Each row of a before or after table is a point. One or more steps were done to the points. Then noise was added and the rows were shuffled. The steps act on columns, c1 being the first. What was done? A step turns or swaps two columns, mirrors them in a line or flattens them onto one, adds a multiple of one to another, or multiplies or shifts one. Angles are multiples of 10 degrees, from the lower column toward the higher: turns from -170 to 170, lines from 10 to 170 but not 90. Use the fewest steps. Two steps may share a column if one is a turn and the other turns, adds or multiplies; they go together, in the order done. Otherwise the lowest column goes first.
In the rows, zero is written as 128.

Before, 8 rows:
[[120  66 157]
 [119 154  89]
 [139 106 194]
 [ 81 144 178]
 [ 83 144 165]
 [106 128 125]
 [105 149 197]
 [124 169  90]]
After (8 x 3):
[[131 184 144]
 [153  79 179]
 [174  91 165]
 [175 101 159]
 [149 131 127]
 [136 173 134]
 [117  59 140]
 [137  72  90]]
Steps: multiply c1 by -1; turn c2 and c3 by 60 degrees

Before (14 x 8):
[[106 100 146 173 152 177 131 155]
 [146 129 127 147  82 168 115 113]
 [121  61 153  91 133 137 129 134]
 [ 89 134 151 247 119 144 198 164]
 [ 89 102  95 107 141 168 145 130]
 [103  89  93 129 166 129 110 102]
 [ 81 120 144 129 120 164 244 128]
 [ 78 122 142  95 134 114 129 153]
 [ 81 149 131 106 123 122 122 145]
 [100 146 130 142 158  73 128 111]
 [ 98 111 150 243 154 120 153 165]
 [130 143  85  97 140  83 208 131]
 [216  94 108 105 163 176 113 167]
 [202 149 138  83 160 161 124  90]]
After (14 x 8):
[[112 128 145 143  87 166 119 117]
 [174 122 110 131 120 166 244 124]
 [125  84  85 129 166 129 108  99]
 [150  62 146  88 131 135 128 135]
 [156  96 125 174 152 173 130 152]
 [141  99  80 112 140 171 144 135]
 [162 114 129 245 154 121 154 164]
 [170 149  98 106 118 127 125 148]
 [ 96 148  97  92 138  87 208 130]
 [ 76 151 184  80 161 161 128  90]
 [152 144 108 143 154  70 128 112]
 [174 120 111  95 133 117 131 153]
 [ 49  90 176 107 163 177 115 171]
 [169 134 118 250 123 146 200 168]]
Steps: mirror c1 and c3 in the line at 70 degrees

Before, 14 rows:
[[199 122 163  75 155 164 119  90 102 136 176  89]
 [152  96 126  75 119 203 145 110 127 145 131  96]
 [127 167 154 163 131 162 110 130  96 125 163 141]
 [136 109 140  48 164 160 139 105 101 116 138  98]
 [109 165 170 149 150 125 116 108 154 153 177 112]
 [136 162 115 169 170 143 122 103 151 148 153 162]
 [130 107 159  96 120 107  77  70 136 155  97 168]
 [145 121 158 145 146  82 103 100 143 163  42 151]
 [105 145 123 169 164 135 105 161 136 148 170 175]
 [126 146 113 154 148 138  91 127 170  96 143 129]
 [131 128 111 112 112  67  73 118 137 178  82 144]
 [153 167 150  51 150 181 110 108 126 141 137 109]
 [ 81 172  91 187 162 145  92 113 115 141 171 136]
 [140 139 131 121 107  70 131  93 140 145  86 172]]
After (14 x 12):
[[130 128 110 114 114  30  91 137 118 177 191  70]
 [158 125 164  79 153 180 176 107  93 133 129  76]
 [130 148 111 151 146 143 153 171 124  93 158 178]
 [122 161 168 146 149 123 180 156 110 154 129  75]
 [136 118 154 144 144  54  49 145 102 162 169 102]
 [137  97 124  74 115 247 129 126 109 146 108  69]
 [132 112 162 100 120  91 109 136  70 156 182 128]
 [126 169 155 163 129 185 168  94 130 123 141 144]
 [132 141 134 118 106  38  83 131  94 144 135 147]
 [130 159 112 170 170 155 153 151 102 151 132 128]
 [112 171  93 191 162 158 172 118 113 144 158 116]
 [139 169 154  51 152 215 136 127 113 140 147  90]
 [124 147 121 166 161 141 173 134 163 146 143 144]
 [131 110 141  48 165 176 137 106 108 114 113 116]]
Steps: multiply c1 by 0.4; multiply c6 by 1.6; turn c7 and c11 by -100 degrees; swap c8 and c9; add -1.5 times c10 to c12

Before, 9 rows:
[[105 137 115 156 137 152 110  69  83  62 129  99 144 176 191 145  97 124
  174 136]
 [ 91 150 150 130 197  85  74 150  71 151 137 135 120 179  79 153  97 128
  167 190]
 [136  89 110 118 128 162 158  86  97  52 179  81 135 179 118 137 157  80
  184 140]
 [126 130 166 101 120 173 110  49 160 123 161  99 123 149  83 127 177 135
  189 184]
 [178  95  49 195 112  98 111 157 155  50 160 120 195  76 138 146 105 130
   83  92]
 [ 74  97 164 149  82 162 115  56 153 165  95 162 189 141  94 139 141 148
  106 182]
 [ 88 174 152 115  99 148 112 123  87  98 139 159 162 165 143 136 104  73
   91 145]
 [183 145 122 106 118 118 117 165  78  92 131 166 162 142  87  94 130 184
  153  84]
 [108 170 135 119 130  89 170  79 137  54 168 144 153 108 179 119 101 111
  193 193]]
After:
[[102 141  93 155 155 156 105  69 189 125 127  99 145 149  82 146  96  67
  136 137]
 [103 170 143 123 133  93 167  77 136 113 168 144 152 122  75 117 102  48
  152 192]
 [134  87  89 119 137 163 156  90 156  77 180  79 133 144 150 137 162  52
  144 135]
 [ 91 177 128 117  97 148 110 109 169  75 144 160 164 126 126 141 105 100
   50 152]
 [133 128 147 108 128 179 112  45  80 139 158  95 118 111 160 127 182 126
  152 179]
 [179 100  94 197 114 102 111 155 105 128 155 123 196 149 111 149  96  51
   48  89]
 [ 83 156 125 126 192  83  73 161 163 130 132 135 117 129 194 154  90 154
  128 189]
 [ 69  96 146 151  97 166 114  51  94 145  95 163 185 117 147 144 141 163
   62 183]
 [187 146 116 107 114 117 115 162 160 188 127 164 168 140 186  92 121  92
  111  82]]
Steps: flatten c3 and c14 onto the line at 150 degrees; turn c5 and c8 by 10 degrees; turn c9 and c15 by -160 degrees; swap c10 and c18; shift c19 by -40
